Each row of a before or after table is a point. The points were changed in one or more steps. Then noise was added and the rows were shuffled. The steps act on columns, c1 being the first. Name the steps. A step turns or swaps two columns, mirrors them in a line or flattens them onto one, adds a multiple of one to another, or multiplies or shifts one. Angles are multiples of 10 degrees, from the lower column toward the higher: turns from -170 to 170, lines from 10 to 170 but not 90. Use the fewest steps. Two steps may share a column if one is a turn and the other turns, adds or multiplies; they go together, in the order done. Otherwise the lowest column goes first.

Before:
[[ 0.8 13.0]
 [ 0.2 10.8]
 [ 0.0 -1.6]
 [-0.5  1.6]
 [ 1.6 -1.8]
 [-0.1 -0.2]
 [ 4.7 -1.5]
 [ 0.0 -2.2]
 [ 2.7 -1.9]
 [ 4.5  6.4]
 [ 0.0 -1.8]
 [ 8.6  3.8]
 [ 0.5 -2.4]]
After:
[[ 5.7  7.6]
 [ 3.3 -0.5]
 [ 2.2 -0.7]
 [-5.0  9.5]
 [-5.8 11.7]
 [-1.2  1.1]
 [ 4.9  1.1]
 [ 0.6  7.9]
 [ 1.5 -1.9]
 [ 0.0 -0.3]
 [ 1.0 -2.1]
 [ 0.6 -1.4]
 [ 0.8 -1.6]]
Steps: turn c1 and c2 by 30 degrees

Before:
[[-2.7  5.5  6.4  0.5  6.4 -0.4]
 [ 4.5  2.4  3.1  5.2  1.3  6.1]
 [ 5.4  3.5  1.0  6.5 -4.2  3.3]
 [ 4.0  2.2 -2.8  1.1 -4.7  5.9]
 [ 5.1 -1.6 -4.1 -6.3  5.5 -1.7]
 [-3.4 -1.1  4.7 -1.8  1.9 -2.3]
 [-6.5  2.4 -0.2  5.2 -5.7  5.7]
 [ 5.8  4.0 -2.4 -4.8 -2.0  7.6]
 [-2.5  0.7  4.4 -1.3 -3.8  7.0]
 [ 0.6 -0.2  2.8  6.2  6.3 -2.8]
 [ 3.0 -4.9 -4.1  5.6 -5.5  1.1]
 [ 3.3  3.5  3.1 -5.7  5.1 -4.2]]
After, 12 rows:
[[-0.2 -1.5 -4.6  0.8 -5.0 -6.7]
 [ 2.0  8.2  8.7 -0.1  1.6  1.6]
 [-3.2  0.0  0.1  4.7 -4.7 -6.0]
 [-1.4  2.4 -2.6 -3.7 -3.9 -9.4]
 [-1.5  2.7  3.4  3.8  0.0 -6.8]
 [-5.0  5.7  4.7 -3.9  1.7  1.7]
 [ 6.2 -2.2  2.9 -0.5 -2.8 -4.9]
 [ 1.9  0.7  5.5 -1.7  1.7  3.5]
 [-1.9 -7.1 -5.6  3.9 -1.0 -2.1]
 [-5.6  2.2 -2.5 -4.7  5.4 -1.0]
 [-1.7  3.9  4.0  4.5  5.3  2.4]
 [ 8.3 -2.0 -2.1  3.3 -5.7 -1.9]]
Steps: turn c1 and c6 by -150 degrees; add 0.3 times c5 to c3; turn c2 and c5 by -40 degrees; multiply c4 by 0.7

Before:
[[-9.1 -6.6  5.1  3.2  7.0 -2.1 -3.5 -4.9  1.8  1.4 -0.5 -0.2]
 [-5.0 -3.9 -1.3 -3.2 10.9  1.2 -1.5 -7.7 -1.7  3.5 -5.4 -1.9]
 [-3.0 -3.3  3.0 -2.1  7.6  2.1 -0.7 -3.7 -1.0  7.7  4.8 -0.8]
 [ 3.8  6.8 -2.1 -1.6 -0.3 -2.7  3.3  2.6  6.6  1.3 -3.6  2.3]
 [-3.5 -1.2  3.0  4.3  6.8  1.1 -1.5 -9.9 -3.3  2.6  0.7 -6.1]
 [ 4.8  4.0 -4.0 -5.3 -0.5 -5.0 -4.7  4.3  2.2 -2.6 -0.1 -0.4]
 [ 4.9  5.2 -4.7 -5.2  3.8  0.2  0.1  3.5 11.3 -2.8  0.9 -4.8]
 [ 2.7  6.5  0.9 -3.2  5.5 -1.6 -0.6  8.4  3.3 -0.1 -3.9 -4.6]
 [-3.7 -0.8 -2.2  5.6  3.2  5.8 -1.2  3.6 -2.0 -4.2  2.9  5.4]
 [ 6.9  1.5 -0.2 -5.5 -4.0  2.5  1.1  7.0  5.7 -3.5 -3.8 -2.4]
 [ 0.6  8.9  1.7 -8.5  0.7  0.9 -0.4  2.1  5.1 -4.2 -0.9 -0.6]
 [-9.5  0.3 -4.6  4.0 -3.2  5.6 -2.9  4.2 -0.4  1.7  2.0  0.0]
 [-8.4 -2.7 -3.2  2.1  0.3  0.3  5.0  3.4 -3.4 -3.0  4.1 -0.3]]
After:
[[-8.6  3.6 -3.5  2.3  0.1 -0.6  5.1  2.3 -4.3 -3.1  4.3  0.0]
 [ 3.9  1.3 -1.9 -1.8 -1.4  2.4  3.4 -7.3  8.2  0.9 -3.9  2.6]
 [ 0.0  0.4  1.4 -8.5 -0.1 -1.0 -0.5 -8.8  6.7 -3.9 -0.9 -0.5]
 [-9.7  4.0 -4.4  4.0  6.0 -2.4 -3.2 -1.1 -0.3  1.5  2.2  0.1]
 [-3.9  4.2 -2.4  5.9  1.4 -6.5 -1.0  0.1 -2.4 -4.2  3.2  5.4]
 [ 2.9  7.0  0.9 -3.5 -5.1 -2.4 -0.7 -8.0  4.2  0.1 -4.1 -4.7]
 [-5.1 -7.0 -1.2 -3.0 -7.6 -8.0 -1.4  5.2 -1.9  3.6 -5.8 -2.0]
 [-8.9 -3.7  5.0  3.1 -6.9 -2.6 -3.2  7.5  2.5  1.3 -0.5 -0.2]
 [ 4.9  3.5 -4.0 -5.1 -2.8  4.4 -4.6 -4.5  2.7 -2.9  0.1 -0.6]
 [-3.4 -9.9  3.1  4.4 -4.6 -5.4 -1.4  3.4 -4.2  2.5  0.5 -6.1]
 [ 6.8  6.8  0.0 -5.3  4.9  0.4  1.2 -2.5  7.2 -3.2 -3.9 -2.1]
 [-3.3 -3.1  3.2 -1.5 -4.8 -6.2 -0.7  3.6 -1.7  7.3  4.6 -0.8]
 [ 4.9  2.5 -4.6 -5.6 -2.3 -2.6 -0.2 -5.7 15.0 -2.9  0.8 -5.0]]
Steps: turn c2 and c8 by -100 degrees; turn c5 and c6 by -140 degrees; multiply c9 by 1.3

Before (11 x 24):
[[  0.1   3.9   5.7  -3.8   5.8   5.3   5.7   1.8   3.2  -0.7  -1.4   2.4
    2.8  -4.5  -0.6   6.4   0.3  -2.4  -8.7  -1.8  -0.7   2.9   3.7   3.6]
 [  3.8  -0.9  11.9  -5.8   0.6   4.7   2.4   0.9   0.5   0.1  -4.8   4.1
    3.1  -3.0  -6.4   6.4   1.6   4.5  -2.2   2.0  -2.5   2.0  -3.5   1.1]
 [  2.7  -4.7  -2.6  -4.1  -2.6  -7.3   2.3  -2.6  -2.9 -13.6  -2.7  -0.6
    0.6   0.5  -7.0  -0.1   2.2   1.6   7.9  -5.5  -4.6   0.7   2.9   3.7]
 [ -8.9   7.4  -5.3   0.7  -6.8   0.6  -4.9 -11.2  -2.7  -7.2   1.1  -1.0
   -2.6  -2.5   2.6  -1.0  -3.7  -1.1  -3.2  -1.2   1.9  -3.7  -1.6  -1.3]
 [ -5.1   6.3 -10.8  -0.3  -3.7  -6.7  -6.2  -3.6   2.1  -0.6   1.3  -1.6
   -3.8  -1.3   3.7   3.0   2.9  -3.3  -4.8  -1.6   2.2  -5.7  -4.5  -2.5]
 [ -3.9   6.3  -5.1   2.1   2.5  -3.5  -9.6  -9.0  -2.2  -1.9  -3.4  -1.4
   -3.9  -4.2   1.9  -0.1  -0.8  -4.9  -2.4   0.1  -0.7  -6.9   0.0  -3.3]
 [ -1.6   4.6  -2.4   3.1  -3.2  -6.3  -8.0  -7.9  -0.2  -7.5   0.2  -3.1
    2.8  -5.6   6.2  -0.5  -2.1  -3.1  -6.6   2.4   3.2  -2.3  -4.2  -0.6]
 [  4.9   2.1  -2.7  -3.2  -0.5  -1.9   1.4  -4.1  -1.1  -7.4   2.5  -4.7
    5.7   6.3  -6.0  -2.1   2.1   3.4   6.6  -5.7  -6.4  -2.7   2.3   3.9]
 [  3.9  -3.0  -2.4  -5.8  -2.3  -1.5   0.1   1.6  -4.1  -8.0  -1.5  -4.0
    7.1   2.7 -11.3   3.0  -4.5  -1.7   8.6  -7.3  -4.4  -0.2   0.1   0.9]
 [ -0.5   0.1   9.2  -6.2  -1.3   7.9  -4.4   4.0   2.1   1.4  -3.5   1.8
    0.3  -4.6  -6.3  -1.6   1.5  -4.0  -6.5   1.1  -3.4   1.5  -1.7   7.0]
 [ -6.8   2.9  -2.4   4.8  -4.2  -0.8  -5.1  -8.8  -1.6   1.7  -2.3  -5.8
   -1.6  -2.7   0.0  -1.4   1.5  -6.5   0.5  -1.2   6.6  -4.5  -2.9   3.2]]
After, 11 rows:
[[ -0.5   0.6  -3.3   3.1  -0.7  -1.9   1.6  -4.0  -1.0  -7.8  -4.0  -4.6
    6.0   6.7  -5.8   3.2  -2.6   2.8   6.6  -5.8  -0.7  -1.8   0.7  18.1]
 [ -1.5  -5.2  -5.1  -3.0   2.9  -3.7  -9.4  -8.4  -2.2  -1.8   1.8  -2.0
   -4.0  -3.7   1.9   3.5   0.4  -5.0  -3.2   0.6  -2.5  -7.3  -0.8  -3.6]
 [ -0.2  -3.2  -2.4   1.4  -3.7  -6.6  -8.6  -7.7  -0.5  -8.5   3.0  -3.5
    2.7  -6.1   6.0   2.9   4.2  -3.1  -6.4   2.6   1.9  -2.3  -0.4  -7.1]
 [ -0.3   0.2  -1.5  -1.6  -2.4  -1.2  -0.2   1.7  -1.2  -7.8  -6.2  -4.3
    7.3   2.4 -10.4  -4.3   2.4  -0.7   9.4  -7.3  -1.7   0.4  -3.3   9.5]
 [  1.4  -3.0  12.1  -5.0   0.6   4.3   2.6   0.1  -1.5   0.2  -5.1   4.0
    3.0  -2.8  -6.8  -5.4   2.2   4.1  -2.0   1.7  -0.9   2.4   2.7   6.7]
 [ -0.8  -4.4  -4.9   1.2  -6.5   0.1  -5.0 -10.3  -0.8  -6.8   0.0  -0.6
   -2.6  -2.7   2.8   5.1   2.9  -1.1  -3.6  -1.6   0.9  -5.7  -2.1  -6.3]
 [  0.4  -0.1   8.9  -3.3  -0.7   7.8  -4.8   4.1   0.9   2.0  -6.4   0.9
    0.4  -4.9  -5.9   0.8   0.1  -3.7  -6.4   1.0   2.8   0.8   1.7  17.3]
 [ -0.7  -1.6  -3.3  -3.1  -4.6  -0.4  -5.6  -9.2  -3.4   1.0   4.3  -5.6
   -0.8  -2.7   0.4   2.9   1.5  -6.5   0.9  -1.4   7.6  -6.4   2.1  -7.5]
 [  1.3   4.5  -2.5  -3.0  -3.0  -7.5   1.6  -2.3  -3.0 -13.3  -4.5  -0.6
    0.3  -0.1  -6.5  -3.2  -3.7   1.9   7.6  -5.2  -0.1   0.4   0.2  14.8]
 [  1.0  -6.4   5.3  -1.5   6.1   5.5   5.5   2.4   4.8   0.0  -3.7   2.1
    2.9  -4.9  -0.5  -2.1  -2.7  -2.3  -8.8  -1.4   1.8   2.0  -1.8   6.1]
 [ -1.6  -6.9 -10.3   1.4  -3.9  -6.2  -5.1  -3.4  -1.1   0.6  -0.5  -0.4
   -3.5  -2.1   3.0   2.0   2.8  -2.9  -4.7  -1.1  -1.0  -6.4   4.8  -8.7]]
Steps: flatten c1 and c22 onto the line at 80 degrees; turn c2 and c16 by 140 degrees; swap c4 and c11; turn c17 and c23 by 120 degrees; add -0.7 times c23 to c9; turn c21 and c24 by -50 degrees; multiply c24 by 2.5
